Rows are points. Each copy is the shape, with its points in the same order, turned, moved and blurred by noise. Say if it was mirrored as well.
In the rows, zero is written as 128.

Shape:
[[138 178 119]
 [149 104  68]
 [136 131  85]
 [140 189 112]
 [137 110 131]
 [107 137 129]
 [136 148 103]
 [101 123 115]]
Copy 1:
[[ 77 147  92]
 [174 136  68]
 [137 148  82]
 [ 67 148  81]
 [132 119 124]
 [112 159 124]
 [114 150  88]
 [130 163 126]]
Copy 1 is: mirrored
Copy 2, 8 rows:
[[180 132 151]
 [181  97  76]
 [179  94 107]
 [190 127 161]
 [137 124 103]
 [136 109 135]
 [170 112 131]
 [131  92 127]]
Copy 2 is: mirrored

Shape:
[[144 108 140 131]
 [131 124 145  92]
 [112 194 145 134]
 [115 107 155 130]
 [148 130 120 120]
 [172 153 117 149]
 [ 71 114 138  97]
 [ 63  71 127 166]]
Copy 1 (8 x 4):
[[154 137 139 134]
 [137 153 145  97]
 [ 81 105 104 107]
 [130 137 159 137]
 [148 144 111 119]
 [154 115  84 127]
 [ 90 180 163 122]
 [102 172 170 201]]
Copy 1 is: mirrored
Copy 2, 8 rows:
[[142 107 149 131]
 [117 142 166 103]
 [130 191 150 163]
 [111 116 176 145]
 [144 133 134 130]
 [177 132 127 144]
 [ 64 133 162 126]
 [ 56  77 154 185]]
Copy 2 is: only turned

Shape (10 x 6):
[[137 108  64 100 127 126]
 [129  88 149 119 130  80]
 [170 151 151 148  97 121]
 [144 168 100 124 176 127]
 [126 168  99  94 115 138]
 [ 95  96 102 105 165 151]
 [117 102 110 138 169 162]
 [184  91 146 151  98  99]
 [106  87 146 159 121 157]
 [128 139  71 166 172  87]]
Copy 1 (10 x 6):
[[122  99  71 105 120 122]
 [161  99 139 138 125  77]
 [167 154 154 142  93 133]
 [129 179  98 120 156 125]
 [101 154 120  90 110 132]
 [ 94  86 115 122 169 123]
 [115 102 113 146 167 145]
 [203 108 136 147  86 118]
 [124  80 155 169 132 134]
 [125 153  68 179 142  98]]
Copy 1 is: only turned
Copy 2 (10 x 6):
[[153 112  77  88 120 126]
 [146  96 160  92 152  96]
 [177 165 162 141 150 125]
 [125 157  78 132 150  93]
 [129 182 102  91 130 125]
 [ 87  99  87 112 110 112]
 [105  96  99 148 114 115]
 [203 105 161 125 147 116]
 [114  93 155 141 118 150]
 [141 110  77 139 200 120]]
Copy 2 is: mirrored
Copy 3:
[[154 150  99 150  77 124]
 [145 113 151 144 123  67]
 [177 113 140  84 152 129]
 [150 194  99 128 153 116]
 [127 159 106  93 104 134]
 [102 167 125 176 110 114]
 [130 152 126 189 140 139]
 [195  78 151 127 128 113]
 [110 106 156 169 145 143]
 [148 148  54 154 158  88]]
Copy 3 is: mirrored

Shape (12 x 8):
[[128 139 157 100 167 135 101 127]
 [173 155 154  81 142  76  80 131]
 [141 156 128 133 138 113 172 101]
 [ 91  90  95  92  94 123 144 131]
 [137  79 125 161 114 191 152 145]
 [118 127 121 127  67 156 151 117]
 [154 113 153 147 121  96 156 185]
 [177 116 118 137  67 104 133 138]
 [138 143 123 118 119  97 110 134]
 [215 111 108 100 114 140 111 129]
 [ 82 211  91 154 115 119 137 115]
 [ 97 121 138 147 154 129 123 106]]
Copy 1:
[[140 110 174  84 127 118 126 165]
 [178 131 163  71 113  62  86 148]
 [148 154 134 133 125 110 165 123]
 [ 99  97  86  91 114 138 109 101]
 [145 103 115 146 140 210 128 155]
 [116 142 116 125  96 176 104 110]
 [156 154  95 121 177 129 106 167]
 [182 143  86 136 112 132  79 116]
 [146 137 122 108 109  95  99 146]
 [218 113 115  94  87 141 109 140]
 [ 71 169 129 155  59  97 143 158]
 [109  98 160 144 136 118 140 146]]
Copy 1 is: mirrored
Copy 2:
[[134 146 147  86 150 137 103 149]
 [166 176 125  82 133  89  61 117]
 [158 152 107 128 132 116 168 102]
 [ 93  84  68 107 123 107 125 125]
 [135  61 134 152 129 185 121 121]
 [105 112 102 134  87 147 131 100]
 [134 106 147 158 159 100  95  74]
 [156 109  94 142  95 102  85  68]
 [135 141 110 127 127 101  92 120]
 [198 110  95  98 124 145  70  95]
 [ 93 197  81 173 122 129 154 138]
 [139 119 140 134 127 117 130 164]]
Copy 2 is: mirrored
Copy 3, 12 rows:
[[140 122 155 103 159 143 104 122]
 [186 124 173  87 134  86  83 143]
 [143 158 130 121 132 105 172 109]
 [ 95  88  97  80  91 129 148 129]
 [130 101  99 167 100 199 159 130]
 [117 142 116 106  64 161 157 124]
 [138 102 159 163 110 112 161 173]
 [170 120 123 128  50 111 143 148]
 [140 135 133 107 107  95 115 139]
 [219 107 111 110  98 144 124 142]
 [ 85 212  99 111 116 101 132 128]
 [102 123 127 135 140 126 120  90]]
Copy 3 is: only turned

Shape:
[[114 109 132 120 112 139  78 146 138 148  78]
 [127 155 109  99 159 143 139 148 123 128 173]
 [160 124 121 132 120  76 145 107 137 134  75]
 [ 97 141 179 109 118 138 158 141 141 144  84]
 [127  96 103 149 108 118 146  25 149 141  92]
 [150 139  96 131 127 142 116 139  69 150 185]
 [149 125 103 147 107 141 110 123  91 113 164]
 [118 113 169 112 116 129 138 140 127 106  84]
 [102 137 113 152 124 133  84 139 150 113 151]
 [120 113  94 132 114  58 118 146 110 123  83]
 [135   7  94 140 125 130 117 157 141 106 167]
 [150 145 210 131 174 143 149 154 145 151 218]
 [148 160 111 131 136 143 146 152 140 114 104]
 [125  86 133 116 181 142 124 152 112  85 106]
 [108 123 108 162 143 141 144 118 136 112 138]
 [119 133 106 164 131 111 132 134 125 150  76]]
Copy 1:
[[123  84 124 111 115 146  74 138 145 132  92]
 [139 153 106  66 173 127 109 124 122 149 167]
 [146  95 111 128 125  83 139  85 130 118  99]
 [112 134 171  93 132 134 141 137 152 133  86]
 [118 113 116 152 100 154 129  17 137 113 119]
 [154 149  95 101 140 132  95 125  65 182 174]
 [145 134  96 113 115 136 103 122  81 133 177]
 [124 107 163  91 124 131 125 134 128  98 105]
 [109 142  93 122 128 135  73 137 138 121 161]
 [104  82  88 127 128  73 115 117  97 121  97]
 [107  26 120 129 152 159  98 128  99 119 217]
 [172 177 197 103 181 113 113 148 154 159 212]
 [155 132  88  95 149 128 138 141 135 120 118]
 [134  95 136  93 189 150 101 136 103  81 130]
 [115 141 102 131 154 155 131 114 120 116 156]
 [127 116  97 149 142 121 130 120 118 139  89]]
Copy 1 is: only turned
Copy 2:
[[122 105 141 118 128 158  79 145 125 121  95]
 [121 165 113  69 157 122 141 126 136 130 172]
 [158 131 125 139 104  99 129 112 144 139  74]
 [113 126 200  93 128 141 139 132 154 121  93]
 [132  92 112 174 111 132 152  39 138 162  90]
 [137 169 107 103 126 136 133 141  88 152 197]
 [134 144 105 144 126 131 130 113  91 111 175]
 [125 109 175 113 132 128 135 128 126  96  89]
 [ 90 116 112 136 144 131  89 132 140 110 156]
 [122 124 100 135 110  82 122 154 110 137  76]
 [164  22  84 132 138 121 147 150 113 106 177]
 [160 141 199  59 167 100 125 114 165 135 228]
 [135 167 121 112 151 145 140 137 164 107 117]
 [156  99 137 104 196 118 140 149 101 106 115]
 [107 117 119 148 163 129 151 117 144 127 151]
 [120 135 122 161 136 124 127 147 142 160  92]]
Copy 2 is: only turned
Copy 3, 16 rows:
[[130 134  87 133 115 136  88 163  87 176 100]
 [140 115 119 148 134 150  91 128 139  92 170]
 [161 105 135 160 110  87 120 112 143 172  96]
 [100 139 156 139 108 145 142 165 113 145 102]
 [118 122 101 128 129 102 156  43 127 196 114]
 [171  93 109 155 112 156  81  97  85  96 181]
 [167 110  90 144 110 132 118 100  81 107 163]
 [134 126 130 122 116 119 142 158 104 130  95]
 [140 161  75 157 135 115 110 135 103 128 161]
 [140  99 111 171  96  62  86 127 110 145 100]
 [155  45  43 117 133  89 148 161  98 152 190]
 [158 134 190 139 169 160 135 173 117 113 227]
 [153 128 112 186 122 144 126 141 143 115 110]
 [138  80  97 126 173 118 123 161 100 102 105]
 [125 124  94 169 139 120 140 107 112 125 150]
 [132 118 111 195 118 118 104 120 108 160 108]]
Copy 3 is: mirrored

Shape (18 x 12):
[[119 158 124 102 146 134 105 108 118 146  84 143]
 [102 125 122 155 109 103 110 131 128 141 142 134]
 [142 126 131 139 136 128 215 136 119 110 146 157]
 [103 123 123 151 123 130 109 137 154 112 115 133]
 [133 130 124  84 120 173 104 123 119 137 112 133]
 [ 97 132 118  93 132 102 127 134 129 117 114 127]
 [ 96 188 155 127 128 109 152 111 160 110 146 151]
 [115 131 127 147 120 118 132 124 170 167 143 111]
 [ 97 167 116 145 117 122 111 143 132 112 145 116]
 [102 124 133 151 119 104 115 117 121 120 112 103]
 [133 133 139 152 187 119 139 134 132 132 139 109]
 [210 131 125  66 133 105 144 124 131 124 123 113]
 [128 130 120 123 130 106 110  92 163 126 148 125]
 [106 129 140 106 184 108 107 135 126 190 146 143]
 [100 173 194 119 137 156 107 127 162 134 146 126]
 [111 130 119 127 129 249 154 129 124 114  72 104]
 [116 128 120 136 113 123 109 130 139 117 127 121]
 [115 144 122 138 118 121 106 137 150 112  92 125]]
Copy 1:
[[127 153 142  96 132 127 122 122 105 154  89 149]
 [ 93 104 125 130 119 113  92 136 139 138 136 123]
 [112 115 104 182 116 116 187 111 110 145 154 142]
 [108  99 132 134 135 116 119 148 158 121 103 140]
 [135 137 161  79 111 133 146 127 105 109 100 132]
 [ 99 139 101  88 132  87 137 131 123 133 112 126]
 [ 71 183 132 152 136  97 140 119 154 136 125 150]
 [111 119 129 126 144 141 114 119 167 165 142 108]
 [ 85 148 114 139 111 121 103 134 148 110 116 113]
 [100 108 126 135 128  98 108 117 135 141  93 107]
 [128 141 108 164 166 118 129 145 122 139 119  92]
 [196 160 104 103  93  93 171 123 130 154 138 109]
 [135 138 124 124 140 111 102 116 168 129 137 139]
 [110 160 135 107 173 119 109 161  89 166 143 105]
 [ 91 178 194 132 148 119 134 142 151 116 112 119]
 [126  89 164 117 122 188 192 107 119  87  52 131]
 [110 116 124 116 115 114 109 136 148 121 112 129]
 [115 113 126 127 112 114 117 149 156 142  81 140]]
Copy 1 is: only turned
Copy 2 (18 x 12):
[[ 96 136 105 134 145 137 104 104 144 165  90 161]
 [120 137  75 115 109 121 126 119 103 132 125 112]
 [150 185 146 137 140 115 189 147 141 143 129 105]
 [128 126  79 143 112 129 118 133 138 114 114 122]
 [137 120 121 132 133 171 114 117 137 157 115 176]
 [ 94 124 114 104 125 120 128 130 146 130 121 145]
 [ 94 182 107 119 108 132 119 121 179 152 137  91]
 [123 109  85 135 107 130 132 131 126 170 129  88]
 [102 151  82 134 119 135 104 139 126 128 156 121]
 [102 125 108 139 112 111 111 115 107 117 119 116]
 [126 127 117 142 177 119 119 132 130 142 127  83]
 [166 119 167 108 147  87 114 125 155 192 140 163]
 [131 114  93 121 117 114 120  87 153 152 143 113]
 [107 110  89  81 178 151 123 115 125 173 100  99]
 [115 146 113 125 115 188  73 126 162 154 122  84]
 [127 125 141 227 130 204 141 154 137 130 105 169]
 [127 127  92 134 110 125 114 125 127 128 131 131]
 [118 128  88 147 109 114 100 138 144 129 109 141]]
Copy 2 is: mirrored
Copy 3:
[[134 167 113 121 143 110  96 110 128 153 110 134]
 [ 84 139 135 159 109 129 128 135 140 110 105 132]
 [184 125 121 161 117 141 189 136 122  92  97 163]
 [111 131 123 148 136 137 106 135 164 101  86 130]
 [142 132  93 100 128 147  89 130 110 132 123 124]
 [108 153 127 105 149 110 135 134 130 104 101 135]
 [142 170 172 139 136 148 141 110 167  96 128 164]
 [104 123 134 145 121 148 150 132 178 141 119 127]
 [104 170 133 149 129 150 125 132 151  87 117 110]
 [100 141 144 139 123 128 127 115 137 113  73 110]
 [144 127 145 169 169 129 155 134 134 131 106  99]
 [188 111 121  83 112  80 150 139 128 123 137  98]
 [113 111 140 129 131 118 127 102 162 109 132 123]
 [ 99 136 142 147 172 115 138 153 116 168 149 136]
 [136 152 180 127 153 187  98 135 151 132 135 132]
 [176 141  56 115 146 220  99 111 127 138  55 118]
 [111 132 126 134 121 133 115 128 147  98  98 116]
 [124 155 125 131 129 125 102 131 169 112  82 116]]
Copy 3 is: only turned

Shape:
[[111 159 194  77 161 108 134 177  94 158 147 124]
 [113 114 119 139 117 157 128 161  75 147 118 137]
 [135 138 129 118 141 108 147 137 120 171 118 157]
 [163  96 126 116 142 147 209  89 115  71 117 128]
 [130  92 161  97  86 117 128 166 152 148 136 118]
 [109 120 124 109 136  99 103  72 174 149 153 134]
 [133  91  95 178 188 129 177 106 155 180 181  80]
 [134 169 117 146  84 118 137 118 117 158 127 147]
 [150 144 149 148 151 137  78  91 146  75 116 120]
 [141 125 108  63 113 112 118 116 149 181 110  98]
 [113 104 125  75 112 114 112 199 133 128  62 119]
 [123 101 113 122 144 111 107 174 106 126 166 123]
 [ 81 106  73 132  96 137 162 146 120  99 121 102]
 [149 149  97 112 161 132  87 162 156 150 152 139]
 [144 177 132  98 166  97 134 189 134 154 127 104]
 [146 152  74 132  85  74 125 103  97 135 120 154]]
Copy 1, 16 rows:
[[ 99 178 167  93 170 115 117 196 136 107 144 105]
 [112 104 116 133 146 156  91 164 108 140 117 138]
 [141 140 115 117 168 109 131 156 146 147 111 133]
 [117  61 144 121 146 140 204  93 123 116  99 105]
 [140 110 143  85  97 100  94 159 159 106 117 120]
 [121 150  99 133 121  64 121  82 169 128 143 115]
 [167  95 104 166 138 112 138 121 150 184 175  33]
 [143 164 107 132 111 132 129 136 129 160  89 148]
 [140 147 143 154 145 116 109  53 104  79 114 121]
 [127 141  85  54 137  93 102 116 154 140 107  97]
 [121 106 103  77 154 114  72 171 142  67  66 116]
 [132 114 101 129 131 108 103 168 103  95 159 110]
 [ 96  81  71 149  94 149 125 145 132 108  89  93]
 [173 158  79 113 159 126 101 128 135  95 156 118]
 [154 181 113  96 169 122 123 179 129  96 115  76]
 [134 148  66 127 115  92 151 130  90 148  78 158]]
Copy 1 is: only turned
Copy 2, 16 rows:
[[ 90 146 198  81 140  63 118 126  91 107 147 122]
 [ 88 148 143 129 101 140  97 126  71 151  98 149]
 [119 157 133 116 147  94 141 117  92 145 118 161]
 [154  78 132 142 145 172 161 134 102  82  82 160]
 [115 121 124  84  82 114 128 132 137 137 159 142]
 [136 140  97 121 169 126 122  58 139 136 163 141]
 [130  92 118 195 180 138 159 122  86 188 161  94]
 [152 192 137 132 111 123 139  91 101 152 106 151]
 [167 138 132 134 168 140  58 111 162 112  97 131]
 [109 154 104  54 144 134 161  96 132 156 129 120]
 [ 69 143  96  60  90  99 115 150 129 120  91 126]
 [113 136 112 116 121 124  83 139  68 130 153 116]
 [ 93 142  89 155  79 163 139 112  95 108 101 109]
 [118 189 104 108 174 124 100 155 112 144 150 126]
 [118 177 144  92 153  74 138 158 102 124 126  90]
 [174 184  88 110 119 129 128  75  64 134  90 151]]
Copy 2 is: only turned

Shape:
[[143 127 133 115 117 138 154 119 136 164 116 154]
 [134 116  80 149 149 141 169 138 115 110  87 113]
 [ 65 159 110  86 115 108 183 135 201  95 177 170]
 [171  98  78 128 123 164 153 160 114 148  98 104]
 [ 88 123 164 146 168 135  98 163 134 178 134 101]
 [ 66 114 135 108 129  97 180 122 139 116 161 146]
 [ 92 137 178 141 162 142 123 129 152 183 110  97]
 [117 152 174 125 122 103  88 134 184 183 119  81]
 [144 126 108 178 114 118 138 162  93 136 113 103]
 [ 78 182 179 157 175 172 115 155 150 172 121  97]
 [ 73 179 192  92 102 144  99 124 163 175  92 103]
 [115 159 106 116 137 107 201 110 136 103 129 151]
 [134  96 121 136 120 154 153 148 109  86 122 124]
 [118 119  74 107 140 128 129 127 109 121  98 137]
 [107 118  94 127 114 137 169 172 105 156  91 133]
 [101  96  79 156 102 136 172 111 143 122 126 120]
 [100 150  93 118 110 127 160 100 126 124 180 139]
 [133 116 129 193 147 152  98 156 119 160  82 142]]
Copy 1 (18 x 12):
[[153 106 116 110 122 148 150 128 137 160 146 143]
 [115  88  86 137 122 128 160 136 136  83 114 115]
 [ 76 191 142  74  99 128 106 131 204 144 154 117]
 [167  60  68 146 112 140 133 151 140 105 133 114]
 [126  64 178 122 130 108 112 150  98 175 113  83]
 [ 92 146 149  79 104 101 143 126 141 130 173 111]
 [132  71 178 101 121 137 136 120 106 177  94  94]
 [165  95 172 107 102 113  88  95 114 192  80 113]
 [140  98  93 175 103  99 146 140 101 129 119 107]
 [112  91 183 121 127 159 133 151 108 190  67  62]
 [141 119 163  62  91 167  97 122  83 198  75 118]
 [111 165 108 101 124 124 175 124 164 117 133 121]
 [130 110 121 148 101 141 136 157 117  82 153 122]
 [116 105  82 107 149 122 121 142 120 105 130 134]
 [117  83  74 110  93 119 149 170 124 139 132 119]
 [ 93  99  91 131  93 132 135  94 141 109 159 114]
 [110 165 102 112 132 134 127 108 140 142 172  91]
 [114  51 126 179 134 135 141 151  97 158 102 143]]
Copy 1 is: only turned
Copy 2, 18 rows:
[[153 131 130 106 131 157 150 107 115 152 110 144]
 [121 122 101 135 148 139 176 124 154 118  92  86]
 [123 194 151  52 171 163 170 196 151 150 159 184]
 [141 109  85 120 125 168 151 118 129 160  90  67]
 [138 122 173 120 163 121  62 101 154 175 105 122]
 [100 123 144  84 181 138 161 164 138 151 144 171]
 [140 123 200 109 139 128  97  75 165 160 100 124]
 [128 156 195  97  91  93  94  90 143 182 121 106]
 [127 123 126 171 134 127 141 139 126 145 113  80]
 [156 159 212 134 161 152  81  81 163 141 103 116]
 [110 166 215  72 113 148  86  93 116 139  87 136]
 [125 160 131 102 173 150 207 134 135 118 138 143]
 [138  93 112 107 145 143 143 151 140 103 127  99]
 [100 138  87 109 162 138 139 117 119 124  98 109]
 [110 124 125 135 157 162 156 147 113 163  64 103]
 [ 92 117 106 119 116 167 166 142 176 138 129 126]
 [112 142 122 112 155 165 151 129 120 133 175 145]
 [164 124 129 171 121 124  98 105 160 131  72 118]]
Copy 2 is: only turned
Copy 3:
[[111  93 139 128 129 140 119 128 156 136 133 169]
 [116  85 106 135 185 145 142 152 135  75 102 125]
 [100 179 102 100 136 129 170 123 143 101 231 185]
 [155  56 103 142 133 171 131 154 145  95  88 129]
 [141 113 159 185 165 163 168 133 130 202 135 116]
 [102 120 127 109 159 110 184 114  98 124 181 175]
 [119 121 178 157 150 150 172 122 155 184 129 127]
 [150 154 168 179 109 119 152 108 162 189 125 103]
 [133  80 122 152 144 116 130 182 123 131 100 117]
 [116 139 182 166 171 178 163 162 156 191 158  94]
 [105 171 194 137  89 162 169 118 143 186 132 112]
 [103 129 112  85 178 109 135 144 149  95 156 163]
 [133  82 133 144 151 148 131 148  94  77 129 141]
 [120 117  90 119 166 160 123 112 119 112 106 134]
 [124  94 105 122 132 156 168 168 131 132  95 160]
 [ 95  76  97 125 139 125 169 125 136  93 141 121]
 [110 109  94  93 135 124 124 134 122 135 184 126]
 [ 97  83 127 206 159 159 128 164 142 143  88 134]]
Copy 3 is: mirrored

Shape:
[[153 136 122 161 155 193 102 124  88 119 119 149]
 [118 111 155 161 177 155 117 159  66 158 127 102]
 [ 95  85 121 120 153 131 142 125 147 195 162 129]
 [113 162  84 107  67 109 127 126 140 155 185 162]
 [167 121 135 183 202 136 108 164 111 118  73 131]
 [105 105 130 142 153 138 131  87  87 105 152 177]
 [ 73  74 166 174 162 131 109 111  90 114 110 143]
 [ 75  93 140 176 161 164  88 120 107 102 181 162]
 [150 146 168 163 141  66 137 104 139 139 136 143]
 [105 107 108 135 141  83 157 143 132  96 111 113]
 [145 142 152 110  82 191 104 128  97 106 118 158]
 [ 97 136 116 140 117 137 210 169 133 124  95 175]
 [111 112 122 163  76 170 170 122 110 174 129 113]
 [141 142 136  98 123 149 103 101 155 143 135  92]
 [138 146  96 112 128 123  73 117 136 143 113 154]
 [ 78 151 148 162 170 112 144  99 121 155 142 144]]
Copy 1:
[[177 154 140 161 113 185 131 155 147  94 124 120]
 [174 129 131 150 153 178 108 157 105 138 179  98]
 [121 106 114 123 127 136  64 104 110 112 182 164]
 [ 88 127 137 119  97 165 134  37 134 134 119 177]
 [161 110 103 161 117 144 151 209 141 118 146  87]
 [131 142 162 199 131 144  99 123 101  92 114 144]
 [120 140 166 185 158 130  91 153 103  91 161  80]
 [107 185 184 176 113 158  93 156  99  98 162 134]
 [110 134  96 179 144  94 130 113 150 163 124 129]
 [116  86 147 133 143  96 161 125  95 113 142 130]
 [166 150 184 122 118 176 117 103 168 110  81 106]
 [106  47 175 139 166 152 140 131 162 109 127 162]
 [162 108 164 135 160 159 120  69 169 103 186 144]
 [157 162 107  83 131 122 115  97 134 108 117 134]
 [113 133  97 122  88 156 129 104 134  96 103 110]
 [ 97 140 107 172 181 146 104 128 120 119 146 150]]
Copy 1 is: only turned
Copy 2:
[[143 138 148 184 146 107  87 117 109 107 104 147]
 [ 87  96 125 192 174 108 110 125  90 152 121 133]
 [118  91 121 114 175 175 149 142 137 167 153 120]
 [183 144 134  94  89 175 127 166 102 169 116  82]
 [119 106 122 204 152  71 163 113 120 105  90 166]
 [133 153 119 161 116 125  92 129 153 153 172 145]
 [ 64 155 103 186 145 134 110 128 148 150 138 166]
 [109 128 123 207 128 158  74 150 176 152 127 130]
 [112 157 145 131 115 100 185 109 146 173 125 101]
 [ 98 139  92 135 109 117 173 165 120 105 147 123]
 [130 156 154 117 110 119  55 128  96 113  89 152]
 [133 148 152 123 122 120 166 209  99 132 150 181]
 [101 150 186 127 151 182 131 145  72 130 142 132]
 [127 137 127  88 163 130 119 110 124 105 103  86]
 [177 147  95 124 127 134 135 111 127 132  82 125]
 [120 161 129 157 173 116 152 151 142 182 144 107]]
Copy 2 is: only turned
Copy 3, 16 rows:
[[155 186  89 106 121 120 109 161 143 126 133 106]
 [151 144 134 103 170  96  79 132 121 135 116  70]
 [ 79  96 155  97 165 122 140 113 150 111 163  97]
 [110  91 144 153 113  96 191 161 139 147 203 155]
 [136 167 103 150 135 122  56 153 132  82  74 101]
 [106 192 126 120 123 129 127 110  97 134 179 115]
 [113 184 172 110 144 159  81 129  87 132 144  80]
 [ 90 199 153 105 107 112 108 147 121 138 177  60]
 [135 128 177 169 107 112  94  90 132 103 142 155]
 [ 99 131 151 181 143 141 148 123  95 123 102 110]
 [171 170 129  80  98 116 157 184 110 141 135 148]
 [129 167 153 161 195 124 183 164 108  76 132 140]
 [184 120 155 111 167 149 175 140 142 118 166  90]
 [125 110 144 100 101 130 148 131 166 157 107 141]
 [106 114 111 133 103 132 112 170 141 144 145 159]
 [108 163 174 147 166 120 105 104 153 139 164 127]]
Copy 3 is: only turned

Shape (18 x 12):
[[132 141 127 125  94 182 150 131 140 127 143 110]
 [105 140 126 146 114 127 117 140 160 138 158 164]
 [101  89 129 134 133 160 165 139 139 119 113 137]
 [157 111 175 164 145 124  86 124 170 149 163 140]
 [142 142 140 111 144 136 175 126 141 107 156 170]
 [141 142 137 117 112 137 125 148 125 122 139 132]
 [141 191 172 157 172 114  99  96 167 128 159 138]
 [128  73 119  96 119 114  81 120  71  79 129 173]
 [167  93 137 152 128 138  80 135  79  60  98 163]
 [117  80  89 159 106 116  93 120  42  55 114 145]
 [137 107  87 118 156 157 149 132 129 146 170 118]
 [182 159 184 171 125  94 146  87 187 147 162 108]
 [159 135 156 155 128  74 100  85 190 146 117 135]
 [144 132 108 151 140 150 132 131 109 159 119 173]
 [121 135 159 113 125 126 145 140 105 158 117 115]
 [129  63 124 125  94 152  72  60  52  72 104 174]
 [135 120 163 151 105 128 158 123 117 146 167 150]
 [164 139 125 105  93 134 166 132 153 143 151 149]]
Copy 1 (18 x 12):
[[154 166 118 113 107 139  99 101 131 124 146 105]
 [108 170 145 138  89 120 102 126 154 162 120 143]
 [116 135 128 107 133 172 126 106 141 117 126 156]
 [115 129 159 168 145 107  82  99 165 198 121 126]
 [154 159 136  85 118 117 133 120 176 158 141 163]
 [149 151 138 118 119 104 115 132 133 136 127 120]
 [111 192 135 128 149  55  96  90 158 203 129 139]
 [119  65 160 115  97  72 111 131 140  89 121 177]
 [157  95 156 153 139  67 113  96 150  78  89 169]
 [109  82 121 154  97  70 147 102 136  42 117 172]
 [128 135  93 132 122 145 109 139 164 142 183 145]
 [126 163 132 125 147  92 124  67 191 220 125  74]
 [ 89 139 135 126 145  82  95 106 199 191  80  94]
 [147 139  86 137 110 119 109 129 152 146 101 162]
 [128 135 116  98 135 118 136 129 103 162 121 116]
 [124  47 122 116  78  67  88  67 130  63 108 177]
 [145 132 132 127  93 126 145  88 144 182 128 127]
 [168 147 129  97  92 132 120 136 176 157 131 105]]
Copy 1 is: only turned
Copy 2 (18 x 12):
[[139 163 129 134  73 165 151 120 151 131 152 108]
 [133 150 122 142 101 123 128 153 150 174 125 160]
 [141 121 145 103 107 175 168 139 111 146 119 135]
 [193 135 171 154 100 104  98 154 154 137 108 153]
 [151 155 136 112 130 124 171 140 142 132 173 162]
 [138 147 115 125 105 136 129 144 152 114 142 131]
 [167 193 161 144 114  53 129 128 158 130 107 157]
 [119  96 113  84 154 172  81 111 152 103 126 190]
 [151 121 115 111 121 172 104 116 138  55  92 202]
 [ 97 117  95 116 136 195  81  85  95  85  99 195]
 [167 174 137 107 126 168 113 140 109 159 162 116]
 [201 145 156 191  95  54 140 112 136 127 146 124]
 [198 116 123 154 114  60 123 111 150 147  94 140]
 [163 168 109 147 151 170 141 149 144 137 109 147]
 [124 133 136 134 136 132 146 148 141 114 122  90]
 [124  98 124 111 154 209  93  47 169  94  98 195]
 [139 131 153 175 125 140 139 140 138 132 157 142]
 [164 139 103 141 108 135 154 141 160 140 184 123]]
Copy 2 is: mirrored
